Every row gives one point. Any point is a mix of the corners, with weights that add up to 1. It lies inside the corners' shape when no weight is negative. Is each point inside? If not, which corners have a negative weight?
(in the rows, 128 means zero)

Corners:
(1): [138 132  69]
(2): [154 121 176]
(3): [ 87 214 132]
(4): [ 74  52 144]
Points:
[ 99 133 144] -> inside
[ 75 124 158] -> outside (1)
[129 130  93] -> inside
[131 130 160] -> inside
[ 83 103 170] -> outside (1)
[ 76 128 169] -> outside (1)

Corners:
(1): [148  83 135  91 103 153 195 131]
(2): [143 156 151 181 174 142 135  91]
(3): [112 130 116 146 123 142  91 183]
(4): [ 69 203  54 178 173 233  84 152]
(5): [171 180  98 177 141 232  89 149]
(6): [168 118 125  74 118  83 133  74]
(7): [184  69 142 180 138 146 132  37]
(8): [134 120 157 114  50  98 160  60]
(9): [105 103 202  55  99 125 104  77]
Points:
[118 114 167  95 111 138 112  89] -> inside
[135 122 125 126 122 134 118 132] -> inside
[116 172 108 117 163 209 110 189] -> outside (7, 8)
[141  99 127 114 120 122 133  80] -> outside (2, 5)
[142 125 142 147 119 141 116  79] -> outside (1)
[135 124 129 150 127 145 113 125] -> inside

Corners:
(1): [160  88 141 179 126 224  76 202 150  94 151 114]
(2): [177  79 113 175 150 221 128 119  64  68 153 124]
(3): [124 162  85 139 133 108 138 110 131 176  99 139]
(4): [ 87 146 166 126  87  91 127  83 142 153  75 202]
(5): [ 66  88 124 131 114 136 104 139 142 117 154 158]
(6): [132 162 103 135 125  66  60  84 176 153 125 201]
(7): [206 118 118 168 153  49 187  56 115 107 111  91]
(8): [161 128 127  78 107 125  74 186 152 164 177 185]
(9): [185  56 132 161 140 185  51 172  68 118 125  87]
(10): [ 79 196 124 103  91  75 131  60 128  77  80 139]
(11): [155 139 164 140 214  91 179  39 106  94  96  79]
(12): [128  98  86  76 113 123  78 146 189 139  94 186]
(13): [ 69 153 143 169 138  86 153 134  79  48  57 182]
Points:
[124 117 136 136 138 133 137 116 108 105 111 124] -> outside (6)
[126  81 117 160 126 170 124 154 103 119 109 142] -> outside (6, 8, 10, 11)
[126 102 124 143 116 164 115 141 106  97 127 135] -> outside (6, 11)
[113 136 120 131 123 117 105 120 138 133 114 165] -> outside (7)
[130 109 112 131 126 187  66 179 146 102 141 145] -> outside (4, 7)

Corners:
(1): [115 160 138 147 135 168 155 205  35 161 127 101 170 149 114 108 119 141
 147  52]
(2): [121 173 152 189 172  95  83 178  64  58  69 118 161 135 112 232 114 141
  93 153]
(3): [118 136 111 154 101  72  99  23 150  83 128  85 155 107 133 135 144 119
 142 169]
(4): [140 119 119 181  87  51 164 131 209 178 177  88 180 195  99 143  98  62
 187 101]
(5): [ 59 137 109 124 100 155  96  46 211  35 179 174  92 148  72 104  94 146
  92 174]
(6): [231 109 124 175 101 134 150 165 139 141  74 160 142 142 123 151 131 141
 200  79]
(7): [185  59 188  65 117  56  74 132 155 123 133 124 134  87  75  91  56 181
 178  70]
(8): [122 103 128 125 106 111  83 146  99 137 100  98 105 119 158 222 142  83
 184  65]
(9): [133 117 100 103 191 158 122 110 161  63 160 109 169 112 140 140  93 172
 127  92]
(10): [ 90  73 190 115 158  90 154  92 171 111 116 131 153 140 127 170  59 156
 157 146]
(11): [161 148 186  65  55 137 117 122 160  82 107 127 148 128  91  97  74 112
 154 161]
(12): [163 189 159 152 114  92 112 163 101 162  65 146  50 113 197 148 158 202
 176  66]
(13): [134 176 122 128  68 141 124 172  63 241  89 157 173 206 130 202 104 112
 102 120]
(14): [186  98 122  92 154 200 116 127  70 162 110  85  90 128 136 162 123 179
 134 131]
(15): [172 145 133 124  90 180 164 145  63 148 150 149 109 194 183 165 140 163
 160 143]
(16): [106 143  61 141 132 123 139 116 113 125 136 118 105 127 128 133 116 115
 193 133]
(17): [ 96 105  91 133 114  99 162  49 152  83 144 115 102 140 180  90 133 145
  82 218]
(18): [132 135 112  68 112  93 164 130 107 142  57  63 179 165 107 169 173 166
 142  79]
(19): [171 115 156 100 153  73 106  80 106 150  63 142  64 140 159 146 135 100
 144 106]
(20): [166 158 166 135  94  94 155 140 104 122 128 151 104  76 122 166 120 116
 169 112]
(21): [131 112 129 125 193  56 127 152 122 156  85  77 196 119 133 138 200 124
 175  92]
Points:
[149 124 130 127 130 116 128 133 120 147 113 108 137 140 130 150 129 137
 154 112] -> inside
[135  90 147 119 122  73 120  80 165  93 102 107 133 116 104 148 110 118
 162 159] -> outside (1, 9, 12, 13, 15)
[130 116 128 124 128 110 139 104 135 110 124 117 146 145 122 136 110 129
 128 151] -> outside (8, 12)
[182 202  92 148  71 249 139 230  67 137 149 145 128 164 102 196 105 156
 160  68] -> outside (3, 7, 10, 17, 19, 21)
[127 132 129 120 127 106 117 120 121 132 114 109 136 131 123 147 117 132
 143 120] -> outside (6, 15)
[127 127 117 126 124 128 135 116 115 126 116 110 144 148 127 158 127 122
 137 133] -> outside (7, 12)
[143 136 123 133 107 123 127 142 121 136 123 116 148 144 118 150 120 140
 148 114] -> outside (10, 19)
[136 133 156 148  81  48 124 109 165 116 106 138 131 136 117 164 109  97
 150 123] -> outside (1, 9, 14, 15, 16, 21)
